Each row of a before or after table is a point. One or more steps were done to the points. Then noise was added and the rows were shuffled. The steps act on columns, c1 being the first. Name the steps. A step turns or swaps two columns, mirrors them in a line or flattens them onto one, adds a multiple of one to another, or multiplies or shifts one. Angles are multiples of 10 degrees, from the lower column toward the higher: turns from -170 to 170, lines from 10 to 170 but not 90. Use the fewest steps. Two steps may share a column if one is a turn and the other turns, adds or multiplies; they go together, in the order done. Otherwise the lowest column goes first.

Before, 12 rows:
[[ -6  -5  45]
 [ 14  10  20]
 [-36 -21  -1]
 [ -6 -58 -21]
 [  7  25 -18]
 [-32   1  38]
 [-41 -47 -18]
 [-42 -28 -45]
 [-55  25  40]
 [ 34  -6 -24]
 [ 50  11  17]
 [-46  -4 -43]]
After (12 x 3):
[[-37  -5  41]
 [-16   9  25]
 [-75  -5 -43]
 [-61   0  36]
 [-36 -58 -37]
 [-86  25  46]
 [-72 -31 -53]
 [  2  -4 -27]
 [-65 -22  -6]
 [-71 -46 -31]
 [-25  24  -9]
 [ 17  12  22]]
Steps: shift c1 by -30; add 0.3 times c2 to c3

Before:
[[  1  20 -44  78 -37  65]
 [-10   0 -54  28 -20  63]
 [ 18  50 -22  30  -6  44]
 [-24 -14  57 -42   8  -5]
 [  5 -38 -36 -43  -5  19]
 [-21   5 -10 -40  13  -7]
 [ -4 -35 -46 -31 -33 -29]
 [-25  38  11 -13 -26  22]
 [-41 -41 -62 -23 -27   1]
 [  3  51 -13  37 -24  72]
 [-35  20  37 -22  44   0]
 [-28  -9 -53 -19 -13   3]
 [-15  13  17 -42   2  14]
 [-14  -2  30 -23  22 -28]]
After, 14 rows:
[[ 66  77  40  22  44  10]
 [ 25 -13 -16  39  22 -23]
 [ 72  36  10  51  30  18]
 [  7 -22 -27  21 -51 -34]
 [  9 -21  56 -41  37 -41]
 [ 15 -39 -17  13  -6 -11]
 [ 64  27  51  -2  31   1]
 [-28 -32  42 -34  39 -11]
 [ -2 -43 -56 -13 -19 -26]
 [ -2 -38  11   8 -13 -25]
 [  9 -18  51 -11  22 -25]
 [ 40  29  21  51  10  26]
 [ 19 -44  32 -37  13   6]
 [-27 -21 -25  -2 -27 -19]]
Steps: mirror c1 and c6 in the line at 50 degrees; swap c2 and c4; turn c3 and c5 by -170 degrees

Before (12 x 8):
[[  7  -1 -18 -19  44 -57 -14  -9]
 [ 41   0 -52   1  13 -41  46   7]
 [ -9  18 -45  15  28 -49  47  30]
 [ 22   0   8  -6 -16  -5 -40  13]
 [  2   8 -29  -5  -7  -1 -24 -19]
 [ 12  -7 -32  31  39  10 -27 -22]
 [ 10 -24 -27  55  -6 -50  41 -26]
 [-17  24  71   1   7  84 -24 -12]
 [-22 -47 -17  19  11 -32 -53  18]
 [-39  21  56 -14 -15  53 -24 -59]
 [-12 -17 -72  -8   6 -23  32  11]
 [-30  72  39  15 -17  49 -50 -25]]
After, 12 rows:
[[-21 -23 -14  -4 -13   0  -7 -18]
 [ 38 -29  23  55  -4 -48   7 -27]
 [-39  53 -18 -14 -13  57  25 -63]
 [-10 -18   2 -19  43 -65 -15  -8]
 [-27  69 -27   6   7  89   8 -13]
 [ 24 -77  11 -10   6 -25  22  13]
 [-55  36 -75   7 -22  46  10 -25]
 [-57 -20  53  18  11 -35  -1  19]
 [ 60 -52   5   5  14 -50 -23   4]
 [ 40 -43 -18  22  26 -55  26  34]
 [-33   5  -6  -9 -15  -4 -31  15]
 [-17 -26   4  31  37   8 -18 -21]]
Steps: turn c1 and c7 by -70 degrees; turn c2 and c3 by -90 degrees

Before (9 x 11):
[[ 10 -13  -1  -1  17   4 -17  17   4  16  12]
 [ -3 -10  17 -19 -14  13  26  15   3  22  -6]
 [ 22  12 -11  19   9 -16 -16 -20  32  10   7]
 [ 18  -1   9  19 -12   5   6  -5  35 -15  18]
 [-15  -8  16 -10 -16  14   0 -25   8 -13 -28]
 [ -3  16   1  18  15 -31 -20 -13   8 -17   3]
 [ 21  15  -8  24   6  -3 -15  18   1 -24 -10]
 [ 34 -15  28  26  -6 -28  16  -4   7   8  -1]
 [ 30 -18  -9   7   7 -31  19  -8  21   4  -8]]
After (9 x 11):
[[ 20  10 -12  17  95 -14 -17 -21   6  11   5]
 [-14  -7  17  -9  -2  15  -2 -23  20 -13 -28]
 [ 17   0   7  18  75   0   9  -7  29 -18  18]
 [ -5  16   1  19  43 -32 -18 -13 -11 -17   1]
 [ -3 -10  19 -19 -13  15  25  19  16  23  -6]
 [ 33 -14  27  21   5 -31  12  -5   8   3  -2]
 [ 31 -22  -8   7  63 -31  21  -5   5   1  -7]
 [ 18  16  -9  25   9  -3 -16  18  -5 -23  -8]
 [  7 -13  -1  -1  34   4 -14  15 -11  16  10]]
Steps: turn c5 and c9 by -60 degrees; multiply c5 by 3
